Each row of a before or after table is a point. The points were changed in one or more steps. Then noise was added and the rows were shuffled. The steps act on columns, c1 being the first. What was done? A step turns or swaps two columns, mirrors them in a line or flattens them onto one, adds a multiple of one to another, or multiplies or shifts one. Angles are multiples of 10 degrees, from the lower column toward the higher: turns from -170 to 170, lines from 10 to 170 but not 90. Use the fewest steps. Two steps may share a column if one is a turn and the other turns, adds or multiplies; they go together, in the order done. Otherwise the lowest column goes first.
In the rows, zero is written as 128.

Before (12 x 2)
[[157  90]
 [155 127]
 [ 80 170]
 [120  66]
 [ 51  32]
 [184 137]
 [156 133]
 [117 182]
 [ 88 136]
 [126 125]
 [125 168]
 [107 173]]
After (12 x 2)
[[157 142]
 [ 85 113]
 [163 137]
 [130  59]
 [156 104]
 [186 149]
 [ 52   9]
 [ 74 157]
 [120 164]
 [122 127]
 [116 180]
 [108 157]]
Steps: add 0.3 times c1 to c2

Before (12 x 3)
[[196 110 143]
 [137 125 167]
 [ 82 114 134]
 [110 175  79]
 [ 83  76 145]
 [ 74 111 125]
 [166 158  22]
 [131 107  74]
 [119  98  56]
 [171  67 143]
 [175 144  36]
 [194 141  80]]
After (12 x 3)
[[144 150  93]
 [161 137 111]
 [112 134 113]
 [123 112 182]
 [115 145  98]
 [156 126 182]
 [121 150 178]
 [143 132 218]
 [118 147 188]
 [127 124  92]
 [143 132 244]
 [103 145 118]]
Steps: multiply c1 by 0.4; turn c2 and c3 by 160 degrees; multiply c2 by 0.4

Before (9 x 3)
[[152 110 104]
 [ 61 120 131]
 [173 186 133]
 [ 94 145 116]
 [141  75 133]
 [117 124  53]
 [128 149 137]
 [105 150 113]
 [ 76 140 152]]
After (9 x 3)
[[165 127 108]
 [184  95 136]
 [139 123   2]
 [100 203 140]
 [100 122  96]
 [186 118 170]
 [128 153 145]
 [ 96  85 133]
 [161 139 108]]
Steps: mirror c1 and c2 in the line at 80 degrees; multiply c3 by 1.6

Before (13 x 4)
[[ 45  30 129 107]
 [117  63 145 140]
 [125  91 138  46]
 [142 141 112 145]
 [117 171 146 160]
 [105 187  93 177]
 [136 190 143 214]
 [107  33 126 100]
 [127 100 158  85]
 [134 201 152 150]
 [129  94 177  53]
 [145 150 139 150]
 [110 159 159 145]]
After (13 x 4)
[[143 103 125 107]
 [160 128 116 110]
 [189 124 182  99]
 [ 50 196 112 150]
 [ 88 245 112 142]
 [185  86 119  90]
 [168 113 130  93]
 [101 148  49 164]
 [102 144  86 155]
 [132 112 144 120]
 [ 83 170 112 111]
 [103 148  74 198]
 [176  86 156  48]]
Steps: turn c1 and c2 by -120 degrees; turn c3 and c4 by -150 degrees

Before (8 x 6)
[[191 176 101 119 128 136]
 [203 161 165  91 141 127]
 [105 134  62 156  47 126]
 [130 115 202 185 160 115]
 [148  92 124  89 103  39]
 [ 35 112  64 167 107 153]
 [127  92  93 147  98 193]
 [ 88 146 167 131  85 157]]
After (8 x 6)
[[179 124 187 142  89  67]
 [170 126 120 127 117  87]
 [ 72 124 144 109  84  58]
 [ 89 125  83 105 165 211]
 [175 127 113 101 147 168]
 [118 131 222 158 186 116]
 [113 131  82  47 158 146]
 [125 127 186  84 127 175]]
Steps: turn c1 and c6 by -50 degrees; multiply c2 by 0; shift c3 by 20; swap c4 and c5

Before (9 x 8)
[[149 138  83  93 179 171  59 172]
 [134  98 137 184 154 210 112  83]
 [104 141 118 225 136  62 126 164]
 [111 172  94 181 149  93 180 210]
 [182  71 105  96 200 167  84 194]
 [148 147 190 180 145 148 127  94]
 [167 135 157 184  56 185 117 116]
 [ 77 146 116 161  90  58 177 163]
 [197 114  69 114 178 146 103 138]]
After (9 x 8)
[[194  87 111 193 172 177  81 181]
 [208 165  85 161  76  84 173 111]
 [117 105 161  64  61 157 122 168]
 [138 113  71 175 148 145  90 197]
 [ 96 125 190 155  80 128 136 147]
 [165 165 118 153  35  83 124 105]
 [171 110  98 170 171 150  50 151]
 [ 84  75 138 163  77 191 112 136]
 [162 173 107  97  90  76 175  78]]
Steps: swap c1 and c8; flatten c2 and c6 onto the line at 130 degrees; turn c3 and c7 by 10 degrees; turn c4 and c5 by -80 degrees
